Rows are points. Each copy is the shape, with its points in the same order, stretched, turned, moved and blurred by noise. Some copies are also mirrored. Which?

Shape:
[[ 38 -11   4]
 [ 39  42 -31]
 [-30  36  11]
 [-65   8  20]
 [ -2 -68  -8]
 [  5 -18   0]
 [  2  -1  43]]
Copy 1 (7 x 3):
[[ 40 -11  20]
 [ 20  31  57]
 [ -6  56 -18]
 [ -7  44 -61]
 [ 12 -50 -25]
 [ 18 -11 -12]
 [ 49  15 -24]]
Copy 1 is: mirrored
Copy 2 (7 x 3):
[[ 28  20 -18]
 [  0 -36 -58]
 [-26 -33   8]
 [-52  -9  43]
 [ -1  70   4]
 [  1  21  -9]
 [ 24  -2  31]]
Copy 2 is: mirrored
Copy 3, 7 rows:
[[ 14  22 -40]
 [ 75   8  -4]
 [  9   9  47]
 [-36 -16  66]
 [-36 -27 -48]
 [ -5  -4 -17]
 [-28  33   7]]
Copy 3 is: mirrored

Shape, 7 rows:
[[ 38   5   3 -13]
 [ 78 -15  36  13]
 [ 24  -2 -18  27]
 [-29 -22  14 -41]
 [-33   6  28   0]
 [-25 -35  -1  32]
 [-76 -13 -19 -23]]
Copy 1:
[[ 21  27  -2 -15]
 [ 48  29  25  16]
 [  7   8 -30   3]
 [  0 -27  24 -45]
 [-28 -14  22  -9]
 [ -2 -36  -4  11]
 [-30 -53  -6 -50]]
Copy 1 is: only turned
Copy 2, 7 rows:
[[  1 -20  27  14]
 [-18 -24  72  59]
 [-16 -30 -12  46]
 [-28 -13   9 -57]
 [-45  20  -4 -20]
 [-58 -30  -6   0]
 [-31  -9 -51 -69]]
Copy 2 is: only turned
Copy 3:
[[ 24 -17 -38 -14]
 [ 88 -33 -30 -24]
 [ 24 -23 -31  38]
 [-41 -34  14 -33]
 [-15  -1  34  -2]
 [ -4 -43  23  40]
 [-85 -23  25  15]]
Copy 3 is: only turned

Shape:
[[ 11  58 -32  -4   2   2]
 [-35  36  23 -28 -56  13]
 [ 32   5 -49   9 -59 -31]
 [ 14 -29 -32  30 -25  22]
 [ -3  16 -20 -45  21  29]
 [ 13   2  -6 -49  -6  25]
 [-16  37 -55 -82   6  36]
 [ -1 -21  30   9  22  -4]
 [ 17  -4   0  15   7 -35]
 [ 65  -1 -20   0  22 -14]
 [-30  38   4  31 -38 -51]]
Copy 1, 11 rows:
[[ 10  77 -17   4  13  -9]
 [-21  29 -71 -30 -37 -28]
 [ 37  46 -44   0 -50  34]
 [  4  21  -9   1  -5  54]
 [ 26  29 -12 -11  38 -25]
 [ 37  18 -19 -30   2 -24]
 [ 45  39 -54 -11  59 -36]
 [ -5   4  31   4 -16 -15]
 [ 16  29  16  17 -31  -7]
 [ 55  42  38  -6 -12   1]
 [-33  52 -38  30 -56  -5]]
Copy 1 is: only turned
Copy 2 (11 x 6):
[[-33 -26  -8  52  -6  30]
 [-44 -25  59 -18 -28  22]
 [ 14  20   1  77 -65   8]
 [ -8  34 -35  25 -36 -32]
 [-22  -5 -21  -8  -1  55]
 [-16  20   4  -7 -17  57]
 [-23 -28 -27  -7 -36 103]
 [ -1  13  -1  -8  35 -26]
 [ 14   6  -3  42  14 -15]
 [ 11  41 -22  64   9  23]
 [ -8 -49  37  44  -7 -37]]
Copy 2 is: mirrored
Copy 3:
[[ 14  43   6  44  32   2]
 [ 64  51 -29 -32 -24 -31]
 [ 25  -1 -52  54  32  51]
 [-18  11 -10   7 -13  71]
 [-33  48  -6   7  -6 -23]
 [-15  30 -18  13 -27 -18]
 [-40  92 -38  11  19 -43]
 [ -4 -25  22 -15 -11   2]
 [  1 -40   0  14  27   6]
 [-33 -25  10  76  11  16]
 [ 64  -7 -10 -17  41  14]]
Copy 3 is: mirrored
